Rows are points. Examples show where two turns around zero, p and q, send a point. Write where each new point lands after one turn and then the other. Backwards means that the second turn is done in reverse. Each puzzle has new turns, and all numbers are rounded.
In the rows, zero is written as 128.

Turn p:
[163 105 153] -> [ 94  95 118]
[112 142  82] -> [165 156 109]
[ 89 109 140] -> [107 162 148]
[118 159 167] -> [133 111 175]
[158 125  99] -> [140 115  90]
Turn q:
[149  91 142] -> [172 131 123]
[ 83 154  85] -> [ 68 147 105]
[111 150 175] -> [120  74 133]
[154 136 145] -> [143 119 155]
[166 117 105] -> [148 164 148]
[105 120 116] -> [117 134 104]
Where do these land?
p, then q backwards: [154 127 126] -> [109 124 146]
p, then q backwards: [139 123 143] -> [119 143 136]
p, then q backwards: [ 53  83 116] -> [146 135  42]
p, then q: [145 159 141] -> [166 128 125]
p, then q backwards: [148 147 114] -> [126 108 151]

Turn p:
[130 148 141 129 139 127] -> [109 130 131 135 144 132]
[129 168 108 105 111 129] -> [108 150 145 161 109 113]
[133 124  92 142 125  93] -> [147 145 147 110 129  90]
[120 136 146 112 152 136] -> [100 132 119 122 132 148]
[188 108 148 104 155 108] -> [115 102 184  91 132 156]
[139  68 140  87 149 108] -> [122 101 138  65  94 148]
[ 95 127 119 178 104 196] -> [179 143  71 176 141 148]
[111 144 134 173 149 175] -> [144 151  93 152 170 157]
[106 129 124 122  68  81] -> [128  99 123 140 100  60]
Turn q:
[139 147 102 148 211 136] -> [196 144  78 112 102 112]
[148 122 157 133 130 136] -> [137 141 151 145 128 111]
[121 144 182 128 181 128] -> [187 142 133 134 167 100]
[133 145 101 110  80  94] -> [ 80 110 142  85 122 137]
[121  64 130 109 133 110] -> [103  93 107 166 135  95]
[104 151 133 183  99 144] -> [112 185 127 128 142 168]
[144 115 113 112 110 134] -> [112 109 138 133 105 130]
[115 136 106 102  79 143] -> [ 97 101 148 121 122 172]
Where do these land?
p, then q: [132 127 149 147 122 173] -> [142 150 114 152  92 138]
q, then p: [155  93  89 137 130 123] -> [153 124 115 141 106  82]
p, then q: [113 136 141 148 139  99] -> [137 108 100 115 138 111]
q, then p: [180 117 130 119 133 141] -> [133  82 135 140 131 100]
q, then p: [116 219 119 106 111  98] -> [ 70 123 141 121  73 188]
p, then q: [112 123 144 150  99  97] -> [105 117 100 124 124  91]
p, then q: [ 98 102 117  60 144 208] -> [104 134 160 136  92 228]
p, then q backwards: [109 106 145 134 133  97] -> [125 133 112 111 139  90]
q, then p: [137 129 118 152 140 116] -> [120 141 140 140 119 107]

Turn p:
[168 157 136 143 166 158  96 162 100] -> [ 98 144 142 187 178 143 110 133 119]
[129 125 131 122 121 116 137  98 165] -> [154 118 149 111 111 113 137 107 135]
[108 151  93  82 149 153 121 104 116] -> [137 153 120 134 131  86  96 151 172]
[111 130 173 121 104  91 122 177  99] -> [131 127 116 111 134 159 129 174  65]
[115 116 134 124 114  84 130 177 166] -> [126 109 153 109  82 155 111 140  87]
[ 87 123 165 148  82 122 104 100 113] -> [121 146 118  79 140 107 181 140 100]
[163 148 113 160  82  84  87 111 136] -> [141 183 164 135 105 157 180 114 114]
[153  89 132 144 162 120 159  92 109] -> [150  99  85 160 129 120 147  88 134]
[139 139 114 140 102 152 138 169 125] -> [ 99 132 136 118 138 174 116 136 142]
[ 90 167 118 141 154 125 117 103 102] -> [120 134 126 151 133  88 156 172 147]
[121 115 123  92 137 168 177 101 157] -> [150  92 120  98 136 106  95 105 175]
[151  76 104 118 164 163 148 143 146] -> [108 101 106 144 120 130  78  77 146]
Turn q:
[165 117 124 105 135 123 131 102 119] -> [161 118 102 133 113 132 104 141 127]
[109 168 105 157 106 115 102  88 123] -> [128 169 127 105 152 108 103  97 166]
[126 115 121 165  95 118  96  90 157] -> [113 152 151 139 118  95  87 127 171]
[155 102 103 103 154 148  73 110 126] -> [135 132  84 178 144 140 106 161 151]
[146 120 108 114 125 152 158 187  82] -> [126 126  91 112 101 149 195 148 110]
[118 102 171  93 139 126 134 149 109] -> [111 106 119 133 129 132 128 148  69]
[121 105 141  98 155 172 178 155 104] -> [127 117 117 141 101 182 163 128  74]
[118 169 160 147 113 127 144 149 159] -> [137 133 187 107 145 114 149 122 118]
[143 121 111 168 151 107  90  96 129] -> [135 130 109 162 136  90 107 103 167]
[ 78 161 136 132 107  92 172 153 171] -> [105  98 192  71 142 135 139 103 129]
Where do these land?
q, then p: [131 167 142 130 133 119  95 159 145] -> [144  85 128 165 124 125 112 135 110]
q, then p: [122 178 109 101 138 119 112 121 130] -> [135 121 140 164 135 105  88 113 140]
p, then q backwards: [110 171 104 124 130 120 159 123 154] -> [159 121 109 131 106 121 136 138 177]
q, then p: [137  31 110 107  96 120 123 129 129] -> [ 63 156 127  68  87 152 128 144 109]
p, then q: [154  75 155 182 146 144 146 108 143] -> [120 128 111 146  79 151  75  81 129]
q, then p: [152 146 133 115 149 172 155 137 100] -> [133 131 113 143 161 166 130 122 172]
q, then p: [159 154 133 110 118 135 128 102 127] -> [138 152 148 153 145 148 109 119 124]
p, then q: [138 170 131 105 149 113 139 143 135] -> [132 127 138 157 129  93 155 150 119]
p, then q: [130 164 121 166 111 141 153 136 121] -> [121 117 167 149 117 160 148 124 111]
q, then p backwards: [ 86  62 145 107  82 105 154 113 109] -> [ 80  79 109 126 126 128 109 195 156]
q, then p: [156 128 121 174 159 100 121 122 117] -> [156 124 134 140  87 135 163  96 131]
p, then q backwards: [ 60  90 132 115 124 147  51 142 125] -> [ 93 105 175 142  63 105 102 131  71]

Turn p:
[123 155 170 161 136 130 154 116  94 135 161 149] -> [ 82 106 155 102 146 151 124 134 129 138 122  82]
[109 121  86 128 137  85 113 127 170 145 130 123] -> [137 107 132 143 122 113 116 123 160 135 133 192]
[143 108 141 177 124 148 132 143  99 164 146 137] -> [133 133 175 139 138 169 125 136 128 146  96 100]
[136 168 100  73 131 157 148 129 131 108 130  94] -> [147 150  96  94 165 100 144 108 124  81 145 133]
[111 121 113  85 146 159 149  93 129  94 121 131] -> [135 130  67 117 138 144 119 104 117 107 162 124]
[127 150 151 168 146 165 117 127 110 144 114 140] -> [125 126 160 138 118 150 143 121 147 120 137  75]
[128 138 118 162  99 138 146 138  90 127 129 129] -> [112 152 138 129 149 135 140 109 138 151  97 102]
[132 121 162 156 129 135 167 107  94 158 112 151] -> [119  93 137 142 141 147 113 119 117 146 105  69]
[143 102 119 150 130  97 106 144 177  96 123 108] -> [133 147 148 152 110 105 127 140 115 159 163 176]
[129 112 129 122 106  77  93 133 176 134 100  99] -> [148 116 125 160 104  78 139 162 134 150 133 174]
[173 114 101 124 136  71  85 140 141 131 124 115] -> [147 150 152 138 104  83  84 153 138 134 123 170]
[103 129 140  85 124 173 136 100 112 121 155 113] -> [132 129  79  99 154 161 145 146 125 101 138 113]
[119  94 129 102 145  81 122 171 182 132 111 124] -> [132 103 136 164 101 103 127 136  94 114 130 197]
[116 136 136 148 124 129 112 144  76 123 125 144] -> [ 92 152 135 136 114 140 128 129 143 124 100  99]
[128 152 124  80 106 176 139 109 138 109 139 162] -> [145 127  85  68 115 141 149 101 115 114 135 114]
Turn q:
[113 182  82 127 162 115 127 113 148 141 127 124] -> [138 171 113 106 118 129 127 110 158  74 110 121]
[120 169  92 135 137 130 128 135  97 125 132 163] -> [153 146 109 110  99 159 128 124 101  97 113 121]
[131 107 133 114 128 154 161 153 121  99 127  66] -> [153 152 120 138 138 108 113 158 149 179 168 142]
[119 168 119 132  90 119 121  99 139 112 104 178] -> [122  97  84 130  95 140 161  96 122 100 116 109]
[131 104 129 111 127 142 116 113 104 118 129  48] -> [143 136 132 160 133  87  77 165 155 151 143 118]
[146 140  91 107 120 130 108 112 131 100 143 167] -> [131 105 100 130 113 140 125 128 111  75 143 149]
[112 102 165 140 122 143 104 153 130 161 149 107] -> [114 122 164 119 159 116  95 110 113 165 130 114]
[143  80 171 152 126 104 146 123 107 165 141 115] -> [114 125 175 160 165 120 140 147 109 165  98 124]
[121 144 107 169 114  97 120 132 151 105 138 174] -> [105 137 120 146 104 159 154  80 106 100 131 139]
[150  88 112 100 127 137 127 159 132 134  88  79] -> [158 110 147 135 133 126 100 146 183 164 138 161]
[169 122 175 114 156 134 123 141 141 125 120  90] -> [134 121 178 118 139  96 140 154 153 141 164 122]
[135 134 169 141 116 129 145 144 119 178 146 119] -> [145 130 159 120 167 115 142 116 107 156 109 103]
[120 146 100 146 150 152 114  98 136  98  95 178] -> [100 120  96 113  92 179 138 137 141  90 137 110]
[ 90 137 121 103 129 100 124 124 121  97 121 171] -> [104 124  97 109  80 122 138 124 107 117 109 153]
[119  97 155 130 117 134 156 121 145 163 161 142] -> [104 124 128 124 187 123 142 124 105 148 112 134]
Where do these land?
p, then q: [149 138 107 131  72 166 150 119 180 149 150 100] -> [160 121 153 105 172 129 176 180 136 104 114 152]
q, then p backwards: [100 101 112 158  92 138 129 160 132 142 131 113] -> [130  91  92 160 124 124 160 111 121 117 124 145]
p, then q: [144 134 123 117 133 123 168 132 107  97 127 106] -> [125 160 136 121  98 116 113 147 125 101 109 120]
p, then q: [129 189 129 127 116  90 126 151 137 156 113 170] -> [ 89  93 115 151 116  90 155 124 151 157  98 152]
p, then q: [119 139 135 120 136 110 120 104 122 123 174 101] -> [120 140 136  82 125 126 111 116 122 125 140 163]
q, then p: [143  74 108 102 225 139  97  96 116 110 141 107] -> [ 71 150 154 121  59 134 191 138 107  91 134 167]
p, then q backwards: [146 152 128 162 138 145 130 135 101  92 116 120] -> [114 149 151 171 146 131 124 126 145 126 146 101]
q, then p backwards: [ 83 153 144 133 141  79 126 128 171 100 109 139] -> [ 99 173 112 131 108 117 108 161 126  86 111 165]
q, then p: [109 147 146 124 125 180 118 162 117 153 145 135] -> [154 139 109 116 139 127 103 168 136  80 120 121]
p, then q: [143 115 131 106 109 117 114 106 171 134 106 127] -> [152 107 147 157 144 142 136 120 113 116 114 160]
p, then q: [152 125 139 134 153 163 137 128 121 136 154 163] -> [137 102 121 120 134 101 102 158 124 139 156 105]
p, then q: [126 112 143 126 147  99 143  94 110 150  75 141] -> [108 128 155 182 124 145  87 112 149 134 123 128]
q, then p: [ 80 113 112 124 104 136 123 127  81 135 120 155] -> [162 157 108 158 111 130 133 118 160 119  90 113]
q, then p: [170  99 135 128 101 106 112 148 125 113 131 113] -> [117 116 161 129 114 157 111 147 113 166 119 114]

Turn p:
[119 111 136 110 127 117 140 114  93 126 143 137 110 113] -> [152 117 131 144 121 127 120 124 123 160 128 133 160 136]
[137 114 127 152 130 139 138 125 122 157 135 138  91 121] -> [123 120 138 134 113 134 132 152 133 146 118  98 147 100]
[142 128 129  98 112 121 117 128 132 155 124  84 135 136] -> [103 156 120 123 141 149 125 146 106 130 122 131 135 164]
[137 160 139 138 124 120 120 111 118  31  98 131 124 130] -> [173 128  80 105 104  77 141  88 127  84 127 147 130 131]
[118 114 139 109 126 130 146 122 128 145 107 134 138 121] -> [109 133 136 142 120 120 128 125 118 150 152 133 127 136]
[127 114 130 148 135 148 105 123 110 133 128 128 126 156] -> [144 124 142 129 125 118 148 154 122 131 103 125 108 126]
[128 125 127 127 140 121 146 117 140 125 136 112 141 126] -> [127 141 143 117 145 125 128 116 125 124 141 123 138 131]
[126 124 115 146  86 144 128 143 136  86 133 121 143 119] -> [131  90 120 119 126 122 133 136 124  76 143 142 136 136]
[131 119 109 134 134 117 145 134 128 133 133 140 139 157] -> [133 135 152 118 128 127 127 140 160 130 136 133 120 134]
[137 114 132 141 136 123 131 191 131 151 136 120 141 130] -> [116 109 136 121 139 142  91 152 139 127 135  95  97 144]
[134 139 147 127 129 123 137 107 139 144 148 146 144 117] -> [132 147 147 151 125 147 120 109 122 123 138 127 131 111]
[106 120 116 150 130 122  96 110 130 146 121 115 131 116] -> [110 120 131 151 151 125 158 124 128 126 102 116 128 132]
[146 142 112 143 138 118  96 125 138 132 117 150 124 133] -> [118 140 120 137 121 123 128 124 153 114  94 129 113 112]
[124 189 131 139 124 119 149 125 130 134 135 146 135 118] -> [144 149 101 146 133 153 129 112 150 115 157 125 123  99]
[130 119 114  87 138 158 123 144 136 152 131 104 130 115] -> [ 95 127 125 115 155 138 106 149  99 151 127 146 127 126]
[106 116 146 100 136 128 130 129 138  98 125 142  96 141] -> [137 109 124  98  99 126 133  99 119 156 125 144 126 130]
Turn q:
[145 140 125 121 125 128 134 120 137 145 118 143 114 141] -> [127 121 116 125 109 143 138 135 136 113 120 139 115 136]
[125 126 120 143 146 117 125 122  75 121 115 133 118 153] -> [118 140 137 135 129 116 115  80 116 115 103 142 109 138]
[124 138 142 135 125 121 113 121 134 140 118 117 171 118] -> [137 125 134 102 126 123 142 121 144 153 113 115 154 123]
[142 139 130 139 121 122 137 114 131 104 115 123 116 114] -> [145 121 123 134 118 138 117 108 143 121 149 129 128 119]
[122 130 109 138 112 123 116 136 124 131 131 145 122 117] -> [135 138 119 136 142 134 145 124 123 138 134 149 126 130]
[115 123 151  78 131 136 129 134 140 118 141 146 111 111] -> [113 162 138 122 120 146 107 170 130 131 150 124 119 127]
[116 110 134 135 142 138 134 116 135 141 117 148 114 134] -> [114 138 120 148 113 129 123 138 127 113 110 140 143 127]
[114 139 115 131 121 138 129 111 138 127 117 147 210 136] -> [128 143 120 118 143 132 171 118 156 149  89  84 144 101]
[126 140 125 135 127 137 139 115 136 119 138  80 117 118] -> [133  96 137 130 111 112 120 122 116 135 156 117 127 106]
[114 119 151 121 112 136 128 126 119 123 127 129 119 151] -> [113 137 107 125 120 131 105 127 113 136 122 118 124 136]
[128 116 120 129 122  93 144 117 134 110 116 136 140 136] -> [150 144 126 133 127 142 137 109 124 108 128 104 139 138]
[131 117 124 129 140 135 133 217 137 137 116 143 123 120] -> [142 120 132 114 193 140 109 170 114 107 109 159 130 126]
[131 129 120 128 120 137 135 115  97 142 136  38 116 109] -> [105  73 160 107 113 106 122  96  91 143 168 126 133 112]
[113 129 128 121 148 132 105 128 142 138 125 146 114 158] -> [126 150 113 127 113 104 130 149 124 116 105 140 117 133]
[130 143 135 132 131 130 128 124 129 142 178 145 131 117] -> [129 124 145 153 125 129 138 150 139 163 127 128 112 145]
[170 110 119 131 124 126 121 132 140 110 138 129 112 115] -> [131 116 122 138 144 125 128 131 150 108 165 134 127 149]
Where do these land?
q, then p: [133 130 127 152 133 142 147 127 136 114 146 116 111 136] -> [128 110 140 130 128 118 132 134 135 116 103 103 140 135]
q, then p: [116 120 159 120 126 141 143 134 138 111 123 179 109 122] -> [116 111  99 125 140 133 136 142 133 100 112 132  92  97]
p, then q: [140 119 192 129 177 134 110 107 144 110 135 124 134 131] -> [113 121 144 101  80 141 108  75 136 136 149 147 116 142]
p, then q: [145 132 116 118 126 121 180 132 112 114 124 119 136 148] -> [144 128 135 114 137 123 145 160 140 143 131 108  97 154]
p, then q: [147 124 126 123 113 139 120 128 108 143 150 122 122 145] -> [124 118 116 109 157 134 115 133 139 127 113 140 120 124]
p, then q: [111 117 149 128 106 134 142 118 139 110 138 136 132 126] -> [107 128 124 146 130 140 120 117 134 143 136 106 128 146]
p, then q: [128 143 109 156 110 103 110 133 129 110 137 151 121 106] -> [141 130 104 143 136 115 139 121 146 107 148 110 158 110]
q, then p: [126 110 114 135 135 114 142 142 109 132 129 116 131 124] -> [155 136 138 134 128 107 131 121 115 137 127 122 122 131]
p, then q: [110 145 160 136 125 141 112 144 114 107 113 112 127 124] -> [113 117 134 142 134 125 136  99 109 101 147 135 109 140]
q, then p: [129 120 115 117 128 122 130 123 122 116 130 113 110 149] -> [154 122 119 121 128 129 137 126 132 130 117 132 148 139]
q, then p: [106 148 129 123 123 124 114 121 115 160 139 124 125 140] -> [124 132 116 149 106 137 134 146 137 154 143 129 134 138]
q, then p: [129 125  99 121 122 120 111 140 159 181 102 116 161 144] -> [121 134 130 116 127  98  96 131 140 151 185 152 136 155]
q, then p: [133 122 110 120 124 138 124 108 125 157  55 129 143 102] -> [116 117 136 146 133 110 122  97 110 121 177 181 137 112]
q, then p backwards: [131 142 117 127 117 109 118 143 151 127 149 124 117  94] -> [107 131 128 124 121 145 160 124  99 128 141 128 140 149]
p, then q backwards: [137 122  98 115 155 138 117 120 119 129 151 139 141 129] -> [118 138 133 143 155 138 121 162 115 128 122 139 133 110]

Turn p:
[154 138  78  82 121  94  87 146 114 152 169 145  88 144] -> [144 110  90 104 111 106 108 143  51 142 112 105 175 122]
[129 182 155 141  95 144 115 146 103 120 171 147  69 163] -> [171 133  90  61 129 174  89 120 113  92 116 121 130 136]
[ 76  99 156 161 105 143 137  89  96 145 138 123 152 118] -> [ 96 103  84 145 143 158 141 125 164 129 138 149  75 124]
[151 131 122 171  98 136 103 151 124 148  82 111 135 111] -> [174 120 144 144 149 126 146 171 141 125 145  93 101 120]
[109 123  84 153 155 117 145 128 130 128 119  99 160  95] -> [114 127 160 153 102 118 167 128 113 148 136 137  89 102]
[139 131 159 155 128 129 132 111 158  83 163 142 144 154] -> [128 129 140 143 100 150  74 101 161 105 111 137 128 131]
[122 138 142 104 136 169 154 140 109 113  91 102 147 155] -> [117 163 155 118 150 160 150 157 147 129 136 164 145 141]
[168 115  85 100 155 119 146  90 140 115 123 138 114 102] -> [129 113 148 140  94  78 141 113 107 150 123 144 146 172]
[ 83 155 119 123  88 118 139 165 102  92 112 147 163 103] -> [131 129 152 118 182 127 108 136 103 122 129 176  86  87]
[168 145 138 162 103 141 173 125 150 164  87 142 143 156] -> [179 160 133 123 126 120 115 145 190 169 155 123 120 138]
[139  91 156  86 169 179  98 142 144 131 157 132 152 135] -> [111 122 125 168 142 160 150 103 141 120 101 129 205 123]
[121 155  75  98 121 126 128 103 103 135 104  64 120  84] -> [107 104 164 103 129 126 177 163  77 165 124 125  96 158]
[114 179 158 109 116 138  96 167 103 167 130 150 153 103] -> [148  97 129  95 190 158 131 117 118 141 152 118 146  82]
[ 82  94 154 142 128 112 151 178 171  78 154 160  90 133] -> [117 185 111 132 137  99 101  79 132  65  83 133 113  98]
[140 101 125  80 135 101 114  88 177 152 165  63  97 113] -> [ 66 110 126 121  98 110 141 124 118 160  71  64 146 163]
[138 109 122 149 154 117 106  99 162 157  88 156 121 155] -> [132 149 113 170 115 107 119 120 139 136 180  90 141 152]
[143  88 149 160 168  96 152 107  92  97 123 155 128 152] -> [112 123 111 140  81  98 118 130 163  79 164 168 135 128]
Turn q:
[ 94  80 129 159 150 131  95 131 129  90 182 169  94 173] -> [ 58 161 182 154  90  84 128 121  98 151 121 141 129 152]
[122 124 104  92 126 154 160 145 149  98 131  95 129 118] -> [146 150 114 125 125 122 118 124 118  97 139  69 153 126]
[141 120 135  61 101 142 145  97 120 122 127 109 123 133] -> [132 144  77 120 147 120  80 140 128 105 147 112 120 149]
[128 178 132 169  90  79 150 134 105 160 141 153 118 103] -> [142  85 168 121 148 181 123 116 138 144 170 176 141 120]
[131 141  90 118  98 147 130 140 128 135 108 129 158 141] -> [125 143 118  94 164 141 157 129 122 104 134 117 129 121]
[169 155 126 110 133 121 142 137 102 126 132 111 187 136] -> [157 132 114 101 144 164 144 116 146 138 134  97  86 154]
[125 181 124 166 159  91 129 133  81 142  90 148  93 115] -> [158  69 149 172 150 150 152 105  95 143 132 169 111 116]
[158 155 149 172  92 131 137 142  88 125  81 139 135 120] -> [116  83 126 125 158 166 140  76 150 106 122 150 106 110]
[117  86 120 103 156 199 141 108 121 134 138 107 153  91] -> [125 120 101 120 128 112 119 159 135 111  71  75 163 171]
[172 143 112  98 121 151 112 108 152 112 128 105 134  81] -> [140 110 108 125 117 136 121 177 151  84 138  88 107 118]
[177 134 100 153 115  79 152 125 108 165  89 133 123 112] -> [163 111 136 160 183 151 152 125 174 123 149 161 120 119]
[ 89  72 170 138 156 108 100 167 172 122 175  98  96 165] -> [ 97 190 133 158  54 103 113 118 125 189 118 127 158 104]
[148 152 133 111 110 121 109 178 106 163 110 165 143 131] -> [109  99  97 106 153 142 173 116 132 158 165 138 119 120]
[123 135 110 110 114 142 104 106 124 142 123  75 147 126] -> [138 154  96 120 133 164 123 164 118 109 105 122 124 123]
[ 55  81 163 155 162  89 105 114 169  92 140 167 113 140] -> [120 150 165 136  47  61 127 112 109 141 112 185 150 137]
[ 98 109 151 135 164 165 136  84 194 119 153 144 101 163] -> [118 147 164 113 106  51  78 148 109 143  90 121 134 108]
Where do these land?
q, then p backwards: [134 120 169 146 147 104 135 154 147 134 164 145 119 106] -> [168 139 125 135 152 112 148  96 144 148 138 125 167 128]
q, then p: [ 96 137 147 153 162 141 139 176  97 157 136 168 107 126] -> [ 94 113  78 150 127 122 156 140 173 160 159 142 120 113]
p, then q: [ 93 170 155 113 127 118 122 120 147 139 132 160  87 107] -> [151 146 110 148 127 119  98 171  93 127 116 127  99 162]
q, then p backwards: [180 156 100 184 184 168 102 150 128 107 121 115 195 127] -> [124 134 134 170 116 156 128 148 154 144 141  34 110  57]
p, then q: [119  98  85 100 121 121 120 100 131  79 122  73  99 108] -> [118 141 112 147 146 131 128  45  89 134 125 167 137 123]
q, then p: [121 152 160 133 108 120 160 116 126 164 139 124 106  98] -> [135  99 116 184 142 135 136 121 131 131 121 113 162 118]
p, then q: [124 111 158 105 128 138 104 130 106 179 159 147 109 108] -> [163 162 130 136 149 113 150 153 137 105 106 105 148 165]
p, then q: [111 131 182 114 120 128 117 152 136 134 103 111 129 132] -> [161 129 121 123  88 113 129 132 105 135 110  93 132 119]
q, then p: [131  56 100 129  82 141 131  59 155  67 112 116 106 171] -> [116 135 191 104 134 141  54 102  78  65 167 117  98 127]
q, then p: [159 155 125 160 167 108 110 109  90 137  86 138 177 144] -> [154 171 107 108 113  83 154 116 155 116 145 134 150 185]
p, then q: [142 128 121 125 121 142 154 155 119 137 103 150 133  93] -> [159 109 140 140 134 106 125 126 160 152 147 126 113 137]
q, then p backwards: [133 136 134 126 101 104 138 149 121 128 148 101  82 148] -> [ 98 143 124 135 144 127 109 126 147 133 123 154 168 163]
p, then q: [131  81  68  85 135 130 152  98 176 124 116  99 115 160] -> [143 137 137  98 171 173 148  86  95 155 126 186 130  93]
p, then q: [147 160 139 115 119 170 118 138 126 138 158 104 113 146] -> [123 128  85 102 158 120 133 127 132 117 105  89 115 124]
p, then q: [114 139  97 130 100 105  99 152 142 168 116 152 132 105] -> [149 115 125 185 132 164 136 154 143 152 119 124 130 144]
p, then q: [157 167 141 139 164 108 127 151  83  97 121 196 219 135] -> [ 75  78 153  95  60 111 136 166 193 144 140 134 121 180]
p, then q: [ 83  77  94 119  90 132 147  68 146  89 140  78 146 162] -> [ 88 121 142 131 157 122 155  94  59 131 113 179 164  67]
